Rows are points. To make a cloud, some directions were put in groups of two or more. Within a group, all points are equally far from the middle, so they leave a hole (a ring in 2 directions, a hollow ball in 3). The other directions are filled evenly. Then the cloud was stretched, turned, moved and blurred a little. Count the holes, and give their numbers of directions, smallest first.
In the rows, 128 means zero.

Cloud (15 x 2):
[[183 172]
 [ 92 174]
 [ 59 146]
 [ 65 159]
 [180 164]
 [ 89 133]
 [139 153]
 [ 92 111]
 [142 123]
 [ 81 153]
 [155 107]
 [120  90]
 [ 77 156]
 [126 166]
 [167 119]]
Holes: 0

Cloud (22 x 3):
[[ 96  90 123]
 [ 96 144 145]
 [151 136 186]
 [128 100  49]
 [151 132  68]
 [145 129  60]
 [141 158  87]
 [128 169 129]
 [ 89 137  63]
 [ 85 109 115]
 [118  94  51]
 [135 166 103]
 [144 131 189]
 [ 81 135  94]
 [ 92  90 101]
 [130 155  71]
 [157 150 167]
 [138 114  51]
 [126  69 111]
 [127 165  90]
 [138  91  60]
 [ 96 102 142]]
Holes: 1 (3)

Cloud (19 x 3):
[[114 121  38]
 [120 112  94]
 [ 59  93 120]
 [190 100 111]
 [ 57 113 100]
 [ 71 125  98]
 [ 99 154 105]
 [ 94  89 143]
 [140 181 109]
 [116 158  87]
 [143 130  97]
 [137 123 176]
 [165 103 131]
 [128 103 160]
 [144 126 165]
 [ 75 148 108]
 [102  71 149]
 [135 153  55]
 [158  67  64]]
Holes: 0

Cloud (28 x 4):
[[160  57  96 164]
 [135 161 133 165]
 [107 172 135 165]
 [ 99 108 132 170]
 [131 126 108  59]
 [160  80 120 181]
 [110 125 122  83]
 [122  91 120 131]
 [160 120  72  47]
 [ 61 144 123 176]
 [182 115 143  81]
 [105 188 142 151]
 [133 116  85 112]
 [ 92 163 129  75]
 [197 201 125  95]
 [171 107 154 137]
 [ 90 168 159 124]
 [152 111 145 129]
 [129 177 113  66]
 [150 132 122 135]
 [154  97 152 194]
 [135 111 177 111]
 [142 104 140 142]
 [202  70 105  64]
 [170 111 155 116]
 [ 82  97 101 173]
 [104 146  92  37]
 [164  90 110 178]]
Holes: 0

Cloud (30 x 4):
[[122  99 113 191]
 [123  79 115 158]
 [ 84  63 127 178]
 [ 45 171  99 107]
 [136 123 113 115]
 [ 84  72 111 102]
 [ 73  88 120 115]
 [ 80 150 193 122]
 [162  92 156 159]
 [135 105 182 157]
 [128  77 112 182]
 [ 73 145 170 160]
 [123 165 155 163]
 [ 94 109 125 127]
 [117 108 152 139]
 [118  84  99 223]
 [165 145  97 143]
 [152 125 119 111]
 [ 84 142 162  76]
 [ 96 113 183 161]
 [100  93 161 127]
 [ 41 102 134 135]
 [133  73 115 188]
 [ 86 128 107  98]
 [143  98  67 137]
 [109 147 106 187]
 [ 66  69 127 160]
 [ 88 116 159 186]
 [ 90  96 186 141]
 [100 162 163 144]]
Holes: 0

Cloud (46 x 6):
[[172 157 181 113 151  86]
 [157 121 140  62 157 167]
 [130 201 148 137 149  70]
 [131 116 114 104 117  60]
 [137 145  84  84 135 151]
 [103 163 158 178  69 146]
 [110 162 200 168 100 132]
 [161 154 156 140  48 110]
 [195 117 167 147  88 117]
 [103  96  95  74 116 155]
 [ 83 146 197 153 136 138]
 [180 128  92 114 118 146]
 [128 160 160 214 116 128]
 [ 90  91 129 111 172 104]
 [156 180 153 152 101 161]
 [104 121 174 111  83  72]
 [ 75 149 148  90  98 172]
 [ 90 185 123 110 181 106]
 [185 183 132 150 103 101]
 [147 135 112 139 126  54]
 [ 72 135 174 121  66  96]
 [ 44 122 145 141 120 166]
 [177  77 131 141 114 119]
 [178 163 132 106 187 131]
 [135  77 131 176 101 106]
 [139 127 117  84  68 157]
 [104 103 152  98  70 167]
 [166 102 130 158 181 136]
 [196 179 163 147 133 122]
 [122 206 136 130 138  76]
 [ 95 115 118 189  73 101]
 [189 167 181 130 147 107]
 [153 186 133 129 116 163]
 [ 84 158 189 136  75 130]
 [122 156 117 100  55 125]
 [141 107 121 152  83  66]
 [102  97 140 137 151 191]
 [ 67 170 158 192 131  94]
 [109 105 140 149 148  63]
 [193 129 142  74 150 130]
 [136 161 159  72  75 109]
 [ 79 163 110 117 106 168]
 [159  88 158 107  84 100]
 [139 103 139 116 182  92]
 [ 73 180 157 158 136  66]
 [106 156 129 208  97  86]]
Holes: 1 (6)

Cloud (53 x 6):
[[137 224 113 126 138 125]
 [159 169 109 173  97 108]
 [123 136 110 192 101 106]
 [ 93  56 138 140 104 157]
 [161 151 106 181 103 123]
 [192 108 153  76 150 108]
 [176 112 119 122  52 138]
 [122  79 118 118  86 174]
 [ 74  80 124 176 152 129]
 [151 162 162 140 206  67]
 [ 82  82 146 108 179 155]
 [163 130 116  90 175 139]
 [ 71 124 155 119 220 145]
 [ 87 113 149 125 207 104]
 [110 178 168 113 201  83]
 [157  66 172 121 142  62]
 [148 132 199 108 184 170]
 [200 136 117  94 102  83]
 [168 198 144 132 185  64]
 [148 125  91 165 160 122]
 [156 145 148  99  82 163]
 [120 165 170  81 113 164]
 [ 82  94 140 121  83 115]
 [140 124 163 105 145 189]
 [121  75 139 125  74 159]
 [ 84  92 135 111 166  76]
 [102 125 170  99 210 114]
 [119  55 154 153 107 139]
 [128 169 128  77  99 165]
 [166 114 144 101  58 131]
 [118 181  96 108 112 177]
 [131 151 179  99 103 162]
 [118 150  98 150 121  60]
 [ 90  51 140 148 126 146]
 [153 108 179 118 138 173]
 [162 119 102 194 121 114]
 [116 114 152 103 147 193]
 [127 129 127 197 105 104]
 [153 189 118 159 169 160]
 [179 138 146  95 172 164]
 [126 192 141 172 131 115]
 [107 165 109 182 140 138]
 [128 111 125  95 156 181]
 [147 150 121 186 161 126]
 [117 160  88 125 115 179]
 [132 208 106 107 122 162]
 [191 134 109 123 168  91]
 [180 135 135  80 174 133]
 [155 120 116 178 176  89]
 [122 173 125 132 215  81]
 [118  61 150 102 155  93]
 [144 149 108 140 168  53]
 [128 107  88 168 177  84]]
Holes: 2 (2, 2)

Cloud (72 x 8):
[[179 104  85 161 135  97  73  49]
 [ 88  79  74 197 107 116 129  84]
 [150 100 148 189 105 166 153 110]
 [169 106  66 156 150 144  94  65]
 [167 182 147 134 113 150 111 106]
 [116 125 148 162  79 153 111  97]
 [123 103 104 143 111  66 119  94]
 [148 139 162 116 158 117 115 120]
 [ 44 126  78 164 136 113 172  96]
 [175 142  56  92 138  62 113  80]
 [163 157 159  75 131 166 159 177]
 [167 147 134 115 126 157  98 127]
 [199 146  75 156 107 127 140 132]
 [198 115 129 122 119 153 162 101]
 [119 121 123 124  82 130 185 128]
 [ 92 122 175 192  98 166 145 134]
 [183 106  35  99 155 112 116 101]
 [120 161 181 182 131 185 179 121]
 [ 93 120 116 100  92 184 164 192]
 [150 136  92 155 112 145 156  42]
 [ 87 147 103 140 147 177 107 147]
 [166  82 146 169 109 145 159 105]
 [203  85 108 109 107  67 111  84]
 [222 120 135 123  98 118 163 133]
 [199 160 127  95 161 136 165 137]
 [112 102 176  85 108 153 127 135]
 [ 93 146  71 143 141  95  62  86]
 [141 112 123 122  87  82 171  89]
 [128  88  75  72 116 127 121 109]
 [123 194 157 186 103 159 135 117]
 [140 182 141 157 143 137 116 147]
 [224 102  86 139 153 114 141 111]
 [173 135 107 117 127  84 160 101]
 [ 80 137 110 158 148 108 163  75]
 [206 134 108 112  95 151 132 162]
 [171 155 138 170 144 126 107  70]
 [129 117 117 123 165 153 143  88]
 [ 42 138  29 137 109 135 141 125]
 [180 152 185 121 129 131 111 142]
 [164 112  45 175 131  92 152  37]
 [194 145 112 161 109  80 105 102]
 [147 124  54 178  71  96 113  68]
 [ 48 141  98 135 129 168 149 124]
 [ 36 125  91 177 148 110 171  90]
 [ 55  97 108 134 109  73 154 104]
 [143  70  96 103 131 106 136 148]
 [149  87  92 156  99  66 114  55]
 [194  92 113 121 114 129 144 107]
 [148 150 134 110 163 179 159 161]
 [168 126  69 127 155 115 160  83]
 [148 110  61 141 123  64  79  86]
 [128 148  90 146 121 123 140  28]
 [ 33 173  97 162  81 128 147 119]
 [ 81 136 128 137 133 112 177 156]
 [138 139 128 116 143 174 118 144]
 [128 107  99 130 129 126  75  81]
 [ 69 128 152  87 132  99 135 143]
 [155 113 172 163  95 110 189 147]
 [179  92 135 128  97 134 143 134]
 [127 162 126 123 119 137 135  87]
 [225 181 156 102 109 164 127 127]
 [150  95  29 164 182  87  93 101]
 [ 91 127 143  96 133  94 109 182]
 [185 108 145 107 153 131 143  52]
 [ 96 100  71 126 111 116  53  91]
 [129  93 112 181 139 146 118  93]
 [225 130 132 129  87 129  96  54]
 [154 123  80 159 115 169 113 144]
 [ 74 144 208 166  76 137 157 160]
 [207 151  76 127 144 111  42  60]
 [ 92 147 199 115 115 138 170 146]
 [162 149 189 166 134 174 166 105]]
Holes: 1 (3)

Cloud (77 x 8):
[[132 172 101 128  71 140 112 198]
 [174 135 132  87 125 181 157 139]
 [ 94  66 135 118  81 107 153 156]
 [110 116 197 109 148 131 136 197]
 [142 137 116  76 140 145 128 105]
 [147 154 148 167 101  97 155 195]
 [ 81 127 138 161  86  75  94 143]
 [189 176 135 110 130 136  74 172]
 [161 134 160 128 114 203 180 148]
 [139  99 179 149 128 208 135 137]
 [154  89 146 151 113 172 156 111]
 [151 161  91 141  50 136 159 112]
 [113 140 141 139  81 193 121 161]
 [106  89 183 139 159 145 130 132]
 [174 164 168 130 129  67  96 118]
 [139 114 178 146 148 215 132 135]
 [165 108 109 161  76 117 140 217]
 [131 156 114 107 128 188 170 209]
 [161 138 103 173 116 102 153 167]
 [133 112  69 160  97 101  89 131]
 [141 134  55 158 100 160  99 201]
 [205 141  94 157  78 156 115 111]
 [ 68 160 145 103 100 124 183 110]
 [146 196 157 123 104  98 143 171]
 [159 166 135 101  61 115 118 211]
 [104 116 106 143  90  57 106 172]
 [ 94 148 134 117  59 107 139 108]
 [130 192  28 126  91 142 102 168]
 [132 167  97  78 118  61 103 149]
 [ 73 155 100 139  81 171 192 108]
 [ 98 186 112 107 165 153  69 110]
 [134 173  86 143  53 192 181 124]
 [201 134 113 128 126 125  44 145]
 [156 118 113 119 106 176  55 147]
 [108 121 133 148 115 141 211 150]
 [ 84 130 175  87  97 144  88 128]
 [178 164 125 159  78 116 102 101]
 [ 84 115 216 133 100 161 161 158]
 [159 161  90 205  85 118 146 144]
 [195 156 108 146 114 136 179 186]
 [159 197  91 149 101 109 163 139]
 [114 113 118 127  84  93 105 218]
 [129 138 178  75 121 182 138 158]
 [194 131  96 162  95 116 154 209]
 [ 82 160  84 159 140 159 157  73]
 [ 95 144 101 109  70  88  95 149]
 [192 159 121 156 150 121  92 102]
 [202 137  59 144 125 126  72 134]
 [155 129 160 167 122  98 125 189]
 [128 124 136 109  76  70  89 107]
 [ 85 154  82  96 127  85 117 169]
 [ 79 136 132 108  96 191 138 150]
 [151 112  47 149 108 129  75 156]
 [145  79 130 171 102 140  99 119]
 [ 99  83  99 138  91 131 124 123]
 [165 130  60 120 144 126  69 164]
 [113  84 182 119 143 180 122 150]
 [101 107 155 110 123 123 103  58]
 [175 168 125 146 118 144 187 159]
 [125 105 138 128 112 105  52 183]
 [ 82 139  81 103 117 158 142  81]
 [122 185 106  90 125 196 157 150]
 [ 64  92 112 104 100 125 152 126]
 [137 143 117 115 115 129  26 138]
 [ 99 155 138 102  49 114 140 158]
 [122 148 149 150  97 158 150  57]
 [111 124  93 117 101  96  69 180]
 [104 141 146 138  93 125  72 179]
 [152 178  24 140 126 119 120 110]
 [213 146 123 119 108 125  82 184]
 [197 149 125 134 116 118 167 185]
 [ 69 133 181  65 109 132 113 121]
 [158 154 139 120  62 179 150 150]
 [164 113 125 120 148  91 110 160]
 [119 106 192  64 170 119  74 126]
 [127 124  78 161 137 112  64 145]
 [189 187 101 172  70 142 144 162]]
Holes: 2 (2, 4)

Cloud (90 x 9):
[[154  76 119  81 146 143  88 136 117]
 [143 176 179 137 119 153 112  80 127]
 [ 95 179 104  98 131 205  22  74 202]
 [112  78  85 115 139 127 117 162 117]
 [101 157 138 138 147 135 100  68 168]
 [101  74  73  82 128 136  90  68 127]
 [170 180 130 112 127 120 142 155 110]
 [133 140  49  52 120 109 141 163  99]
 [158 199 132 131  84 192 111 125 102]
 [128 198 134 171 124 129 107 108 179]
 [149 140  57 130 118 117  98 120  63]
 [154 219  94 184 120 124 122 133 100]
 [ 92 145  95  87 186 195  77  67 141]
 [ 71 156  89 141  64  85 144 172 112]
 [110 178 111 123 104 218  90  82 163]
 [143 182 140 187 127  85 101 141 167]
 [118 140  50  54 104 151 107 152 139]
 [ 82 211 114 127 116 118 122 147 140]
 [102  93 132 117  77 121 187 133  77]
 [ 93 132 120 121 157 174 128 119 119]
 [ 87 101  88 173  95 167 105  67 160]
 [117 197 114 155 121 129 133 128 165]
 [ 56 179  97 147  98 188  85  97 118]
 [ 68 155 107 121 130 185 119 131 108]
 [ 62 122 165 200  87 183  99 133 160]
 [125 204 146 150  91 180 121 107  90]
 [ 95 105 134 140 116 148  93  97  75]
 [102 182 114 204 139 145 165 139 124]
 [ 76 132 204 189  78 206 116  93 136]
 [135 171 126 196  72  92 188 125 126]
 [155 123 122 122 102 150 114 147 183]
 [107 111  80 129 147 193  90  74 135]
 [145 187  82 158 145 155  46 109 209]
 [130 183 124 175  62 112 188 129  93]
 [103 185 123  88  55 158 189 111 115]
 [112 124  66 138 143 168  82  55 158]
 [ 94 203 113 199 109 141  80 104 119]
 [136 141 104  90 104 163 128 127 113]
 [140 186 127 157 187 137  76  99 178]
 [111 195  97 149 146  75 134 140  90]
 [132 125 133  95 129 215 143  71 136]
 [178 105 107 128 154  97 164 103 116]
 [140 151  62  94 156  96 117 128 151]
 [109 186 111  92 104 172  97  76 132]
 [137 148  58 145  88  93  76 126 122]
 [164 138 135 173 175 145  81  85 142]
 [138 150 129 105 170 169 170 112 147]
 [146 106 118 169  87  81 194 140 106]
 [167 159 130 153 158 139  92 110 166]
 [107 121 104  84 177 107 117 111 126]
 [139 219  89 172 144 160  53  75 173]
 [141 112 124 104 142 145 144  46 133]
 [ 92 208 117 161  85 146 130  82 148]
 [146 122 109 118 100 161 134 114  60]
 [134 237  94 131 155 141  50  89 146]
 [101  68  75 161 103 116 178 139 109]
 [166 129 138 132 128 120 183 114 120]
 [125 171 107  94 159 136 152  92 132]
 [157 107  97  63  86 120 158 151 119]
 [135 207 148  99 173 157 136 161 171]
 [119 140 142  65  90  90 179 171  77]
 [101 179 120  85 172 181  76 113 167]
 [119 134 176 172  94 164 164 176 115]
 [148  99 121 146  55 153  98 108 122]
 [162 154 150  83  98  67 155 172  86]
 [121 160 105 152 147  59 183 102 124]
 [ 72 151 133 100  93 111 146 105  68]
 [142 155 178  79 119 166 124 148 144]
 [139 161 141  28  97 130 138 156 122]
 [185 153 108 170 150  71 136 114 124]
 [158 119 161 111 113 121 104 173 122]
 [141 108  96 174 174  93 108 111 107]
 [100 132 124 189 138 132 145 110  94]
 [146 157 164 162 180 151 145 136 170]
 [ 44 184 146 119  45 155 147 103  97]
 [131 145 124 101 150 168 117 141 108]
 [ 94 161  46  51 114 121 120 118  90]
 [ 62 102  85  82 116 122  91  80  92]
 [130  97  80  84 164  45  84 113 116]
 [104 216 100 152 115 182 149 147 156]
 [131 159 201 159  81 152 169 135 120]
 [154 155 107 117 172  87 146  66 144]
 [109 120  85  89 104 156 202 126  92]
 [ 70  67  87 151 116 131 146 150  98]
 [103 109 121  86  94 176 194 138 164]
 [158 113 146 136  97 161 142 128 123]
 [115 100 162 118 167 193 136  99 138]
 [145 191 151  92 155 154 115 103 135]
 [136 116 131  70 194 106 150 127 139]
 [113 158 122 121  74 121 142 166 106]]
Holes: 0
